Each row is a point. Each copy is the shape, with its points in the same order, turned, moved and blurred by noise. Is it also mirrored, or only turned?

Shape, 6 rows:
[[  3.6  24.9]
 [  1.6 -15.9]
 [ -7.4   1.9]
 [ 13.2  12.5]
 [ 16.6 -24.0]
 [ 36.7 -40.6]]
Copy 1:
[[-20.6   8.1]
 [ 14.7 -12.9]
 [  4.2   4.9]
 [-16.4  -6.7]
 [ 12.6 -29.9]
 [ 14.6 -55.8]]
Copy 1 is: mirrored
Copy 2:
[[ 33.9  10.4]
 [ -7.3  -2.9]
 [  6.6  19.8]
 [ 20.2  -1.3]
 [ -8.9 -17.7]
 [-13.8 -43.7]]
Copy 2 is: only turned

Shape (9 x 3):
[[ 37.3 -22.0  -1.8]
 [ -0.9   3.6 -22.9]
 [-25.0  15.2 -15.6]
 [-12.6   0.7   8.0]
 [ 12.3  12.9  11.6]
 [ 30.4  -1.1   9.2]
 [ -3.7   1.8 -54.9]
 [ 34.9 -26.5 -13.1]
 [-11.0  17.5   8.9]]
Copy 1 (9 x 3):
[[ 38.4 -21.5  21.5]
 [ 14.6  -1.6 -11.3]
 [ -6.1  12.3 -18.8]
 [ -2.2   7.6  12.6]
 [ -2.4 -22.2  16.2]
 [ 19.6 -24.9  21.5]
 [ 30.7   6.2 -42.3]
 [ 48.0 -17.4  15.1]
 [-18.3  -3.2   7.5]]
Copy 1 is: mirrored
Copy 2:
[[ 34.7  -3.6  -3.5]
 [ -6.4 -24.0  20.7]
 [-34.0 -19.4  22.3]
 [-20.3  -2.5   0.3]
 [ -2.4  14.6  13.5]
 [ 18.6  12.3   5.7]
 [ -0.6 -51.8  35.4]
 [ 35.9 -17.0  -3.1]
 [-25.3   6.0  14.6]]
Copy 2 is: mirrored

Shape:
[[-18.3  57.9  10.3 -20.7]
 [-26.2  -5.1  19.4  42.9]
 [  9.2 -12.3  11.4 -14.3]
 [  5.5   8.0  22.8  -0.8]
 [ 12.9  -6.0 -12.9  -1.6]
 [ 18.2 -13.9  24.8 -31.7]
 [  8.9  14.6 -16.0 -16.9]
 [ -8.6 -17.7  23.3 -11.3]]
Copy 1 (8 x 4):
[[ -2.1  59.5   2.4   2.3]
 [-20.5 -19.3 -13.2  37.4]
 [ 10.9 -11.6  13.5 -16.4]
 [ 14.0   2.5   0.0   2.6]
 [ -6.2  -9.4  -7.2 -27.5]
 [ 29.4  -9.4  26.9 -21.3]
 [ -5.1  14.3  -3.4 -33.1]
 [  5.8 -14.5  24.8   2.2]]
Copy 1 is: only turned
Copy 2, 8 rows:
[[ 39.2   1.4  40.9  15.4]
 [-32.8  35.3   7.9  34.4]
 [-19.9   7.2  18.8 -22.1]
 [ -6.2  24.6  25.8  -7.5]
 [ -9.6   4.4  -7.1 -17.7]
 [-18.5   8.9  37.5 -40.7]
 [ 13.5  -4.5   2.1 -16.5]
 [-29.8   6.1  30.8 -11.3]]
Copy 2 is: mirrored
Copy 3:
[[ -3.9 -32.3  51.8 -33.5]
 [-13.0 -10.6   4.3  40.2]
 [ -2.0  13.9  -7.3 -22.1]
 [ -2.9   9.0  19.6  -8.9]
 [ 21.2   1.5 -11.0 -16.6]
 [-11.9  28.0  -2.9 -37.7]
 [ 21.3 -14.2   5.8 -32.9]
 [-21.9  11.1  -7.2  -9.5]]
Copy 3 is: mirrored

Shape:
[[-33.2 -24.9 -14.4 -42.5  -3.9  -3.9]
 [-19.9 -39.3   8.0  29.9  11.5  23.3]
 [ 14.3  -4.0  -6.7 -27.9  28.2 -15.2]
 [ -0.1  23.7  27.3   8.2 -36.1 -15.3]
 [ -5.6  -1.6  15.3   1.6  13.0  27.6]
 [ 17.1  -5.2  20.8 -36.2   6.8  26.7]
 [-18.0  10.3  -7.4  -6.2  13.4 -23.9]
 [-15.7  21.4 -33.6  11.2 -14.2  18.7]
 [ 19.7  11.1   3.2   3.0  -1.5   3.1]
 [  7.2 -34.7 -18.2 -11.3 -39.8  20.1]]
Copy 1 (10 x 6):
[[-46.7  21.3   8.2   0.3 -12.1  -3.5]
 [ -9.3   9.5  38.5  40.1  21.1  33.0]
 [  3.4   0.4  16.5  17.4 -38.2 -15.5]
 [  6.7 -43.7  -2.3 -26.0  -0.8  22.7]
 [ 11.8  12.8  39.1   0.3  -3.1  23.7]
 [ -3.3  13.0  36.0  -3.5 -49.1  24.3]
 [ -0.7  -5.9   8.1   5.8   3.2 -25.7]
 [ 17.1  22.1 -18.5  -7.2  17.5   8.3]
 [ 26.8  -8.8   6.9   2.5 -20.9  16.0]
 [-24.7  14.9 -20.1  14.3 -21.0  45.5]]
Copy 1 is: mirrored
Copy 2, 10 rows:
[[ 26.0  15.9 -16.3 -42.3  14.8 -14.0]
 [-18.7  -7.8   7.2 -22.5 -10.1  42.2]
 [  1.6  42.5  21.6 -13.0   8.3 -20.6]
 [ 43.3 -17.3  23.0  32.6  -2.6  -0.5]
 [  2.4  20.3  -0.3   5.7  -1.9  31.4]
 [ 26.9  51.9   0.0   1.2 -16.7  14.3]
 [  5.3   6.5  14.2  -3.6  30.8 -17.2]
 [-11.7  -7.4 -28.5  20.2   2.2 -11.3]
 [  3.4  18.5  18.2  21.1 -10.5  -4.3]
 [ 17.3  -1.9 -16.7 -18.8 -47.0  -7.1]]
Copy 2 is: mirrored
Copy 3:
[[ 22.9  10.6 -34.4  28.2 -29.1   1.9]
 [ 33.6 -16.8  16.4   1.3  24.8  -3.2]
 [ -2.2  -1.1 -38.2 -15.1 -13.6 -32.4]
 [-39.0  29.4  23.0   0.9 -10.1   0.9]
 [ 10.6  14.2  -7.6 -19.2  15.6   1.7]
 [ -2.9   3.9 -32.2 -34.7  -8.3  17.2]
 [ -0.9  24.5 -12.5   9.0  -7.1 -37.2]
 [-16.6  27.4 -15.7  28.6  38.5  -4.5]
 [-24.1   5.7 -10.5 -11.8  10.8 -11.0]
 [-12.3 -25.0 -14.8  27.1   3.1  29.2]]
Copy 3 is: mirrored
Copy 4 (10 x 6):
[[-22.4 -34.2   8.4 -22.7 -31.5 -18.7]
 [ 35.1 -15.2 -23.9  -9.5 -24.8  21.9]
 [ -2.4  -3.4  30.9 -27.3  16.4 -14.9]
 [-15.6  45.7 -13.5  13.6 -17.4  -3.7]
 [ 22.8  -2.6   8.8   5.8 -21.6   7.3]
 [ 23.1  12.8  35.8 -20.5 -31.4 -13.8]
 [-26.3  -3.9   2.9  -1.2   7.0   3.1]
 [ -4.4 -17.1  -7.7  37.2  -4.1 -24.4]
 [ 10.0  18.5   8.6   1.6   2.1 -10.8]
 [ 12.7  -5.4 -21.6 -15.7 -37.1 -50.6]]
Copy 4 is: mirrored

Shape, 13 rows:
[[ 38.5  19.9 -20.1  24.5  21.1  -8.3 -21.3 -24.3]
 [ 18.8   3.3  16.1  43.2  10.2 -20.9 -24.8  28.6]
 [ -1.5 -11.9   8.9  -9.9  40.8 -15.0  30.4   2.8]
 [ 13.8 -13.2  -0.9 -11.8   6.7  32.5  20.2   6.7]
 [  7.7  16.9 -26.2  12.5  -5.7  10.4   4.4  18.0]
 [ 24.9  25.1 -10.4   4.0  -5.9   3.9  -9.5 -53.2]
 [ -4.2 -24.2 -16.1 -30.3   3.9 -15.7  12.2  22.5]
 [ -3.0 -24.3  13.1   2.5  18.1 -11.1  12.7   5.4]
 [-17.1 -23.0  -0.4 -17.6  18.7  10.6  21.9   8.0]
 [ 23.2 -10.4 -31.1  24.4  -3.7 -10.2 -17.7 -26.5]
 [ -1.9  26.1 -13.9  47.4   2.4   6.5 -15.6  -2.2]
 [ -7.3  39.4  -1.7  25.0 -14.4  16.2 -33.0  22.2]
 [ 29.5  22.9 -22.1  23.8 -27.4  -2.4   7.1 -24.2]]
Copy 1, 13 rows:
[[ 23.6  45.8 -21.5  -3.2  -1.0  -9.3 -40.9  -4.0]
 [ 27.4  14.3 -45.8  13.3  -7.1 -30.9  11.8 -32.6]
 [  0.3 -23.9  17.5  -5.2  20.7 -27.2 -22.0 -22.3]
 [ 10.7  -4.3  10.8  13.0  36.8  22.0  -1.6 -12.0]
 [ 13.5  19.6 -26.4 -22.7  22.3   9.4   1.7  -8.2]
 [-15.0  46.4 -19.6   2.8   6.2  10.8 -41.0  19.3]
 [  2.1 -14.9  20.4 -24.8  -0.8   6.3  14.5 -15.7]
 [  1.3 -19.8   0.0   5.8   3.2  -9.1  -5.9 -13.6]
 [ -0.1 -29.3  14.1  -1.4  29.4   2.6   1.4  -2.5]
 [ 19.6  20.2 -29.9  -2.8 -22.0  14.6 -31.6   3.3]
 [ 17.4  20.1 -57.1  -4.1  17.2 -11.8  -8.1   5.4]
 [ 12.1  42.5 -53.2  -0.2  24.6  -9.3  35.1  14.4]
 [-10.5  38.8 -41.4 -10.1   7.6  21.6 -27.1  -8.1]]
Copy 1 is: only turned
Copy 2:
[[ 15.0  49.5 -30.3 -10.5  11.3  24.0 -14.6 -17.1]
 [-26.2  34.5  -8.6  19.8 -29.4  15.9  -9.9 -36.2]
 [ 23.1  22.0  17.5  34.3   7.5   5.8  35.8  -5.7]
 [  2.1   6.9  29.9  13.1  18.4  25.6  -8.8  18.0]
 [-30.5  30.2   5.1  -7.5  10.9  14.4  -5.5  12.0]
 [ 17.9  12.5 -19.6 -32.6  38.5  23.8 -10.7 -22.4]
 [  4.3   8.7  25.4  -5.3 -19.6   8.3  36.0  26.2]
 [ 10.8   1.2  10.6  24.4 -14.4   5.9  19.0  -4.5]
 [  9.5   4.2  32.2  22.7   5.4  -4.2  17.4  21.3]
 [ 11.8  19.0 -40.6 -16.2  -0.6  19.0  -7.6   3.6]
 [-26.6  33.8 -20.3  -1.9  12.1  -1.8 -20.6 -16.1]
 [-45.0  29.6   7.1 -20.4   1.1  -9.4 -26.8 -21.8]
 [-17.4  14.0 -27.8 -27.6  28.2  33.6   0.0  -8.7]]
Copy 2 is: only turned

Shape, 14 rows:
[[ 17.0   6.4 -45.2  -6.3  10.2  26.0  -3.8   3.7 -27.9]
 [ -5.2 -15.9 -20.7  -7.4  28.8   9.0  -3.4  -3.4 -41.4]
 [  2.8  13.2 -22.7  14.5  32.5   7.1  -9.1 -22.5 -19.0]
 [ 30.6 -22.4  10.8 -17.8  -0.5 -24.7   0.5  30.7  24.7]
 [ 13.8   0.1 -27.9  10.0  10.4  36.2  10.4 -38.8 -15.0]
 [-15.4  15.5  18.0  32.4  38.4  -3.8  -5.3  26.2   9.7]
 [ 10.2  -2.7 -32.7   9.4 -14.0   6.8  12.3 -12.3 -58.7]
 [  8.7   8.6  32.0  -6.3  41.0 -26.1  -9.1  21.0   2.0]
 [ -3.7   3.3  13.5 -28.7 -18.4   0.9 -21.2   0.2  22.0]
 [ -1.3 -25.0 -13.0 -19.8 -14.0   3.5 -16.1  16.5  28.7]
 [ -4.8  15.4 -51.4  -9.5   7.0   0.8  25.2 -10.3 -17.3]
 [ -7.4 -29.2  16.1 -19.9   1.7 -15.9  17.1  27.4  28.1]
 [ 11.8  -6.4   7.0 -43.3  -8.2  28.8   2.0   5.5   5.9]
 [  1.4 -25.4   4.4 -35.9  -7.8 -12.0 -13.5   0.8  38.2]]
Copy 1:
[[ 10.8 -39.2 -13.4 -10.8  43.0  10.1 -30.3  -9.5 -28.9]
 [ 30.8 -44.1 -21.9 -19.7   6.1 -11.3 -16.9 -17.6 -15.1]
 [ 29.2  -1.5 -24.9  -9.3   6.0   8.5 -19.5 -28.1 -20.9]
 [  5.7  -1.9  11.0  21.4  23.5 -10.0  12.6  31.9  31.7]
 [  3.4  -6.5   1.7   0.1  17.5  -6.7 -40.9 -38.4 -38.4]
 [ 13.0  22.7 -36.5 -12.0  10.8   4.5  37.5 -17.6  -3.9]
 [ 12.0 -36.5  -5.6 -15.9   6.2 -12.4 -32.8  14.7 -62.1]
 [ 35.3  18.2 -11.9 -11.0  11.3 -14.0  27.9   7.6  24.9]
 [ -4.2   7.0  21.2 -21.9  -4.3  22.8 -16.5  15.4  31.5]
 [-12.9 -26.3  11.8   6.7   5.0  26.8  -3.0   7.2  24.0]
 [-10.2 -18.5 -36.8 -13.7  22.8  -5.6 -43.2  -3.8 -21.0]
 [-25.9 -10.1   7.0  -2.5   4.8 -13.4  17.3  16.8  35.3]
 [ -7.4 -16.0  30.5 -23.0  28.3   3.5 -24.8  -5.1  21.1]
 [-10.2  -9.3  18.1   6.7   0.1   7.7 -12.5   5.2  51.3]]
Copy 1 is: mirrored
Copy 2:
[[ 14.7  12.3 -40.8  11.3 -33.0   6.0   1.0   4.2 -28.1]
 [ 18.8  -2.2 -13.8  -8.7 -15.1 -18.5  -9.8   8.0 -40.2]
 [ 21.1  22.7   2.6   3.1 -33.2  -8.7  -5.9 -13.7 -22.5]
 [ 31.8  -4.2  -5.2  15.3  35.9  19.9 -11.5  24.9  29.5]
 [  7.0   4.1 -14.8  31.4 -24.6  -8.2  14.6 -32.3 -34.1]
 [ 25.4  30.0  32.1 -16.1   7.6  33.9 -24.0  -1.2 -17.7]
 [  4.4  -0.1 -20.3  -1.2 -33.7 -18.8  40.2  16.6 -39.5]
 [ 48.7   7.0  19.7 -29.4  13.2  16.4 -24.3  -2.3  12.4]
 [ -7.9 -22.5   4.4   6.0  -2.0  22.2 -14.5   0.7  30.8]
 [-13.5 -10.0  -9.2  28.3  14.5  14.3 -29.2  21.0  19.7]
 [ -7.8  33.7 -39.7  -1.8 -13.0 -13.7   6.0  -8.7 -15.5]
 [  0.7  -3.8   2.4   6.6  50.9  14.1 -17.1  13.6  14.1]
 [  1.3 -37.0 -27.4   6.1   6.8  17.7 -10.2 -11.8   6.4]
 [ -4.1 -14.0  -1.3  17.7  21.9   3.3 -25.4   9.0  36.1]]
Copy 2 is: only turned
